Every row gives one point. Each copy is the shape, with its points in the same order, turned, moved and blurred by noise. Is it also mirrored, or only turned?

Shape:
[[-0.53 -1.00]
 [-0.40 -2.08]
 [ 2.52 -2.04]
 [-0.05  0.83]
 [ 2.57  1.21]
 [-0.16 -0.37]
 [-2.08  0.89]]
Copy 1:
[[ 0.90 -1.04]
 [ 0.26 -2.06]
 [-2.77 -1.14]
 [ 0.75  0.75]
 [-1.44  1.71]
 [ 0.26 -0.48]
 [ 2.51 -0.25]]
Copy 1 is: mirrored
Copy 2 (7 x 2):
[[ 0.46  0.74]
 [ 1.08  1.55]
 [ 3.62  0.06]
 [-0.05 -1.16]
 [ 1.95 -2.76]
 [ 0.37  0.03]
 [-1.85 -0.19]]
Copy 2 is: mirrored
Copy 3 (7 x 2):
[[-0.16 -0.40]
 [-1.56 -0.62]
 [-0.38 -3.26]
 [ 1.17  0.38]
 [ 2.81 -1.94]
 [ 0.13 -0.28]
 [ 0.84  2.34]]
Copy 3 is: only turned

Shape, 8 rows:
[[ 0.18  2.63 -2.12]
 [ 0.52 -1.71  0.42]
 [ 1.59  1.00 -2.34]
 [ 0.28 -0.71  0.14]
 [ 1.25 -1.04  1.37]
 [ 0.79 -3.66 -0.70]
 [-0.09 -1.46  0.71]
 [ 0.33 -1.20  1.05]]
Copy 1 (8 x 3):
[[ 0.94  3.51  1.61]
 [-1.31 -0.53 -0.53]
 [-0.67  2.87  0.90]
 [-0.54  0.08 -0.63]
 [-1.19 -1.21  0.55]
 [-2.20  0.21 -2.93]
 [-0.68 -0.71 -0.98]
 [-0.32 -0.72 -0.48]]
Copy 1 is: mirrored
Copy 2:
[[-2.35 -0.14  0.05]
 [ 2.76 -0.73  0.57]
 [-1.16 -2.09 -0.42]
 [ 1.67 -0.48  0.47]
 [ 2.19 -0.94  2.03]
 [ 3.77 -1.85 -0.64]
 [ 2.61 -0.05  0.81]
 [ 2.20 -0.19  1.09]]
Copy 2 is: mirrored

Shape (9 x 4):
[[ 0.05  0.48  0.48 -1.10]
 [-1.31  1.73  0.20 -1.37]
 [ 0.29 -0.68  1.79  0.11]
 [ 2.77  1.91 -0.02 -1.22]
 [ 0.69  0.36 -1.09 -1.52]
 [-0.16  1.91 -0.43 -0.66]
 [-1.81 -3.38  0.56 -0.09]
 [-0.69 -3.29  0.80 -3.08]
 [-1.24 -1.70  0.11  2.27]]
Copy 1 (9 x 4):
[[ 1.04  1.76 -0.47 -0.27]
 [ 1.89  2.34  0.78  0.35]
 [ 1.02 -0.13 -0.36 -1.71]
 [ 1.44  3.49 -2.80 -0.96]
 [ 0.64  1.92 -1.30  1.25]
 [ 1.03  3.01 -0.13 -0.14]
 [-0.43 -1.87  1.07 -0.19]
 [ 1.92 -2.31 -1.07  1.13]
 [-1.64 -0.31  1.65 -1.40]]
Copy 1 is: mirrored
Copy 2:
[[-0.64  1.18 -0.29 -0.28]
 [-2.13  1.48 -1.25 -1.12]
 [-0.63  0.76  0.19  1.52]
 [-0.43  2.03  2.15 -2.01]
 [ 0.13  0.55 -0.39 -1.68]
 [-1.88  0.74 -0.28 -1.89]
 [ 0.60 -1.15 -2.64  2.25]
 [ 1.99  1.23 -2.97  1.16]
 [-1.31 -2.44 -0.67  1.79]]
Copy 2 is: mirrored

Shape (11 x 6):
[[ 0.07 -0.14  1.91  0.22 -0.09 -0.99]
 [ 0.84  0.64  0.71 -0.86 -1.06  0.76]
 [-3.08  2.58  1.27  0.12 -1.26  1.61]
 [-1.77  0.50 -1.58  1.10 -1.72 -2.60]
 [ 1.89  0.13 -1.90  2.37 -2.94 -0.89]
 [-3.03  0.27 -0.80 -0.17 -0.18  1.07]
 [-1.45  0.25 -1.70  0.27  0.09  1.54]
 [-1.36 -2.56 -0.50  0.04 -1.43 -0.02]
 [ 2.99 -1.85 -1.09 -0.14 -0.51 -0.45]
 [-0.23 -1.59  0.03  0.73 -1.42 -1.44]
 [-0.82 -1.44  1.07  1.17 -0.20  0.02]]
Copy 1 (11 x 6):
[[-1.25  0.31  0.99 -0.95 -0.59 -0.07]
 [ 0.39  0.66 -0.92 -1.59 -0.30 -0.84]
 [-1.86  3.93 -2.18 -1.06  0.09  1.35]
 [-2.00 -1.56 -1.78 -0.42 -0.02  3.16]
 [-0.27 -2.97 -2.86 -0.01 -2.15  0.10]
 [ 0.37  2.19 -0.98 -0.49  0.28  3.08]
 [ 1.48  1.39 -1.80  0.22 -0.46  1.96]
 [ 0.93 -0.17  0.06 -2.04 -2.03  2.70]
 [ 2.40 -2.33  0.20 -0.73 -1.04 -0.81]
 [-0.32 -1.24  0.12 -1.27 -1.78  1.45]
 [-0.10  0.47  0.80 -0.43 -2.11  1.40]]
Copy 1 is: only turned
Copy 2, 11 rows:
[[-0.03  0.12  0.92  0.57 -1.13  0.85]
 [-0.78  0.12 -0.80 -0.35 -0.83 -1.17]
 [-0.75 -1.11 -2.49 -1.87 -3.51  1.78]
 [ 2.70 -0.37 -2.29  2.35 -2.13  0.73]
 [-0.25  0.19 -3.10  3.36  0.17 -0.86]
 [ 1.07 -3.03 -1.87 -1.03 -2.28  0.48]
 [ 0.78 -2.77 -2.14 -0.44 -0.49 -0.51]
 [ 0.73 -2.93 -0.04  2.09 -2.12 -0.94]
 [ 0.13 -0.37  0.35  2.28  1.40 -2.37]
 [ 0.91 -0.99 -0.07  2.73 -1.57 -0.38]
 [-0.33 -1.85  0.44  1.27 -1.21  1.01]]
Copy 2 is: mirrored
Copy 3 (11 x 6):
[[-1.62  1.53  1.45  0.28  0.06 -0.49]
 [ 0.21 -0.12  1.21 -1.04  0.51  0.03]
 [-0.19  1.00 -0.96 -1.73 -2.63  2.25]
 [-3.88 -0.80 -1.59 -0.70 -0.80 -1.36]
 [-1.16 -1.89 -0.29 -1.10 -0.20 -4.09]
 [-1.02 -0.66 -1.29  0.51 -1.56  1.86]
 [ 0.00 -1.22 -1.59  0.82 -0.69  0.76]
 [-2.14 -1.96  1.21  1.54 -1.38 -0.09]
 [-0.54 -1.71  1.64  1.12  2.13 -2.40]
 [-2.57 -0.76  1.17  0.77 -0.57 -1.25]
 [-1.29  0.47  1.05  1.75 -1.36 -0.51]]
Copy 3 is: only turned
Copy 4, 11 rows:
[[ 0.33  1.25 -0.48  0.87  0.35 -1.14]
 [ 1.61  1.24 -0.36 -0.77 -0.46  0.85]
 [ 1.13  2.48 -0.66  2.01 -4.27  0.21]
 [-3.30  3.61 -0.86 -0.13 -1.20 -0.39]
 [-1.50  4.33  1.58 -1.43  0.93  1.52]
 [-1.14  0.66 -0.08  1.06 -3.79  0.63]
 [-1.13  0.14 -0.15  0.70 -2.38  2.21]
 [-2.23  0.40  1.73 -0.57 -1.23 -0.66]
 [-0.85  0.48  0.93 -1.98  2.28  1.18]
 [-1.68  1.37  1.37 -0.58 -0.08 -1.27]
 [-0.70  0.57  1.40  1.27 -0.40 -0.50]]
Copy 4 is: mirrored

Shape (13 x 8):
[[-0.98 -0.14  0.10 -2.24  0.44  0.30  0.56  2.05]
 [-1.77 -1.10  0.03  0.09  0.36  2.52 -0.43 -2.35]
 [-2.24  0.86 -0.78 -1.38  1.69 -1.87 -0.45  0.56]
 [ 1.69  0.80  1.46  1.07  0.55 -1.72 -0.32  2.44]
 [ 2.24 -2.29  0.68  0.79  1.16 -2.81 -0.71  3.49]
 [-0.96 -0.24 -0.45 -0.35 -0.49 -1.43 -1.83  1.76]
 [ 0.54  1.41  1.00 -0.48  0.02  0.64  0.71  1.81]
 [ 2.72 -1.18  0.62  1.92  0.44 -2.28 -1.13  3.71]
 [ 2.01 -1.04 -1.75  1.32  2.31  0.73 -1.16 -1.65]
 [ 0.25 -1.40 -1.94  1.74  0.87  2.15  0.31 -0.91]
 [-0.03 -0.09 -0.21 -0.42 -1.33 -0.24  2.63 -0.52]
 [-0.31 -0.83  1.12 -0.28  0.89 -0.68  1.62 -0.78]
 [ 0.82 -0.63 -1.34 -1.01  0.24  1.85 -1.95 -2.00]]
Copy 1:
[[-1.35  0.22 -0.98 -1.90  0.88  0.25  0.13 -0.58]
 [ 0.18 -2.10 -1.07 -0.03 -2.14 -1.13 -2.68  0.14]
 [-1.69  0.58  1.33 -0.83  0.86  0.89 -1.43  0.78]
 [ 0.83 -0.59  0.43  0.76  1.86  2.23  2.38 -0.16]
 [-0.68 -2.92  1.18  0.29  3.33  1.79  2.77 -0.67]
 [-2.12 -0.65  0.46  0.14  0.15  0.80  1.36  0.85]
 [ 0.83  0.66 -1.58 -0.07  0.43  1.43  0.71 -0.78]
 [-0.09 -2.66  0.31  1.62  2.96  2.49  3.57  0.08]
 [-0.08 -3.71 -0.49  2.50  0.48  1.99 -2.86 -0.40]
 [-0.18 -2.66 -2.09  2.04  0.28 -0.32 -2.20 -0.15]
 [ 0.28  0.62 -0.61  1.21  1.00 -1.65 -0.47 -2.36]
 [ 1.06 -0.90  0.91 -0.39  0.71 -0.79 -1.15 -1.26]
 [-1.22 -2.59 -0.98  1.12 -2.09  1.28 -2.19 -1.85]]
Copy 1 is: mirrored
Copy 2 (13 x 8):
[[-1.05  0.10  0.67 -0.77  0.70  0.52  1.38  2.04]
 [-1.43 -0.46 -0.81  0.80 -2.77  0.61 -1.52 -0.42]
 [-0.38 -2.02  1.71  0.80  1.49  0.88 -0.75  2.20]
 [ 2.08  0.66 -0.94 -0.90  3.22  2.23  0.13  0.47]
 [ 3.83  0.40 -1.64 -2.40  2.36  1.67 -0.25  3.05]
 [ 0.32 -0.81  0.70 -1.93  1.79  0.49 -1.45  1.30]
 [-0.40  1.01 -0.41 -0.35  1.87  1.24  1.29  0.04]
 [ 3.57  0.75 -2.30 -2.66  3.35  1.51 -0.63  1.73]
 [ 1.83 -2.58 -3.40  0.72 -0.70  0.22 -0.88 -0.40]
 [-0.08 -0.29 -3.20  0.82 -1.14 -1.00 -1.24  0.12]
 [ 0.86  1.75  0.80  1.13 -0.10 -1.01  0.62 -0.04]
 [ 1.41  0.64  0.35  1.31 -0.70  1.30  0.19  0.91]
 [-0.23 -2.45 -1.33 -0.83 -1.81 -0.21 -0.28 -1.32]]
Copy 2 is: only turned
Copy 3:
[[ 1.21 -1.13 -1.18 -0.70 -0.60 -0.74  0.81  1.82]
 [ 0.06  1.66 -0.01 -3.37 -0.15 -0.80 -0.55 -1.37]
 [ 0.56  0.52 -3.04  0.03  0.85 -2.58  2.08  0.57]
 [ 0.66  0.43  1.63  2.36  1.49 -0.51  0.81  2.18]
 [ 3.24 -1.18  1.21  3.86  1.96 -1.11  0.18  0.37]
 [ 2.16  1.61 -1.55  1.21 -0.15 -0.68  0.37  0.74]
 [ 0.42 -0.03  0.39 -0.16 -0.27 -0.02  0.68  2.75]
 [ 2.85  0.00  1.75  4.16  2.22 -0.44 -0.33  1.37]
 [ 0.02  1.16  0.56 -0.79  3.62 -2.12 -2.54 -0.61]
 [ 0.47  0.73  0.11 -1.94  2.60  0.61 -2.13 -0.97]
 [-1.85 -0.89 -0.30  0.12 -0.69  0.85 -0.02  0.07]
 [-0.89 -0.89  0.47 -0.15  0.40 -1.14  0.95 -0.37]
 [ 0.13  1.73 -0.15 -1.74  0.11 -2.02 -2.93 -0.07]]
Copy 3 is: mirrored
Copy 4:
[[-0.03 -0.28  1.68 -1.57 -1.28  0.33 -1.00  2.50]
 [ 0.58 -1.90 -0.35  0.97 -1.43  0.74 -1.12 -1.46]
 [ 1.30 -1.17  2.38 -0.25  1.40  1.01  0.46  1.72]
 [ 0.57  2.06  0.20  1.65  1.62  0.30 -1.44  3.79]
 [ 1.98  3.15 -1.52 -1.27  2.38  0.98 -0.99  3.97]
 [ 0.14 -0.61 -0.15 -0.81  1.89  0.20 -0.36  2.63]
 [ 0.13  0.80  1.37  0.73 -0.44 -0.44 -2.29  2.56]
 [ 1.68  3.08 -1.56  0.49  2.44  0.19 -2.25  4.56]
 [ 3.57  0.60 -0.59  0.62  1.57  1.67 -2.62 -1.40]
 [ 3.34 -0.56 -1.33  0.79 -0.34 -0.68 -2.18 -1.33]
 [-0.22  1.90  1.12 -0.02 -0.68 -1.39  0.15 -0.34]
 [ 0.60  1.18  0.66  0.72 -0.94  0.89  0.40  0.26]
 [ 0.55 -0.65  0.01 -0.53  1.19  1.11 -3.14 -2.00]]
Copy 4 is: mirrored
